Each row of a before or after table is a point. One or more steps were done to the points. Then noise was added and the rows were shuffled. The steps act on columns, c1 being the first. Name the steps. A step turns or swaps two columns, mirrors them in a line or flattens them onto one, adds a multiple of one to another, or multiplies or shifts one. Angles are multiples of 10 degrees, from the lower column toward the higher: turns from -170 to 170, lines from 10 to 170 but not 90. Use the fewest steps. Two steps may share a column if one is a turn and the other turns, adds or multiplies; they go together, in the order done. Otherwise the lowest column goes first.

Before (8 x 3):
[-15 -31 41]
[-44 1 41]
[16 2 -27]
[26 49 -19]
[-1 -7 39]
[18 8 10]
[-7 6 -1]
[12 -6 -20]
After (8 x 3):
[33 -37 -31]
[-23 -16 30]
[9 0 3]
[-7 -23 -3]
[6 2 -30]
[0 8 -26]
[-34 10 40]
[5 4 61]
Steps: turn c1 and c3 by -40 degrees; turn c1 and c2 by -130 degrees

Before (11 x 6):
[40 6 1 23 -8 20]
[6 4 12 -22 1 17]
[22 31 32 -15 -45 1]
[-5 3 8 57 39 -35]
[-4 -5 4 0 31 -27]
[12 8 -15 35 -1 -7]
[-24 3 10 7 -8 -8]
[9 37 45 4 -9 21]
[2 31 -16 28 26 15]
[60 21 5 1 -16 0]
[-30 37 -13 -9 12 -37]
After (11 x 6):
[2 -4 -16 -1 -10 28]
[2 -2 2 -5 -26 2]
[1 3 -4 -30 -3 -9]
[2 -9 13 2 -7 7]
[1 35 31 43 19 40]
[1 24 23 13 21 -6]
[1 9 11 -41 -37 29]
[-1 -24 19 -28 -48 0]
[1 28 22 26 -26 -25]
[-1 4 -5 32 -6 23]
[2 39 -23 16 -13 22]
Steps: multiply c1 by 0; turn c2 and c5 by -60 degrees; turn c3 and c6 by 50 degrees; turn c4 and c6 by 60 degrees

Before (8 x 9):
[21 -2 -15 0 -20 -9 -35 25 30]
[60 -3 -8 30 36 5 -15 5 -15]
[10 12 1 25 -12 -3 9 9 15]
[16 -16 -38 -20 -27 -8 30 15 -32]
[2 -3 -15 12 -35 9 -29 -12 -5]
[11 19 -20 42 27 -10 -11 14 -30]
[2 3 -15 12 -35 -34 6 -13 -23]
[3 -18 20 31 -17 -41 -12 45 9]
After (8 x 9):
[-14 6 6 37 -35 -34 3 -13 -23]
[-24 -36 -11 14 -21 -9 -2 25 30]
[-23 -11 1 23 27 -9 19 14 -30]
[16 -12 -13 43 -17 -42 -18 46 9]
[-40 30 5 -1 -27 -7 -16 15 -32]
[-37 -15 -48 5 36 5 -3 4 -15]
[-14 -29 6 36 -35 9 -2 -11 -4]
[-3 9 -9 34 -13 -2 11 9 15]
Steps: turn c1 and c3 by -120 degrees; swap c2 and c7; add -0.7 times c5 to c4
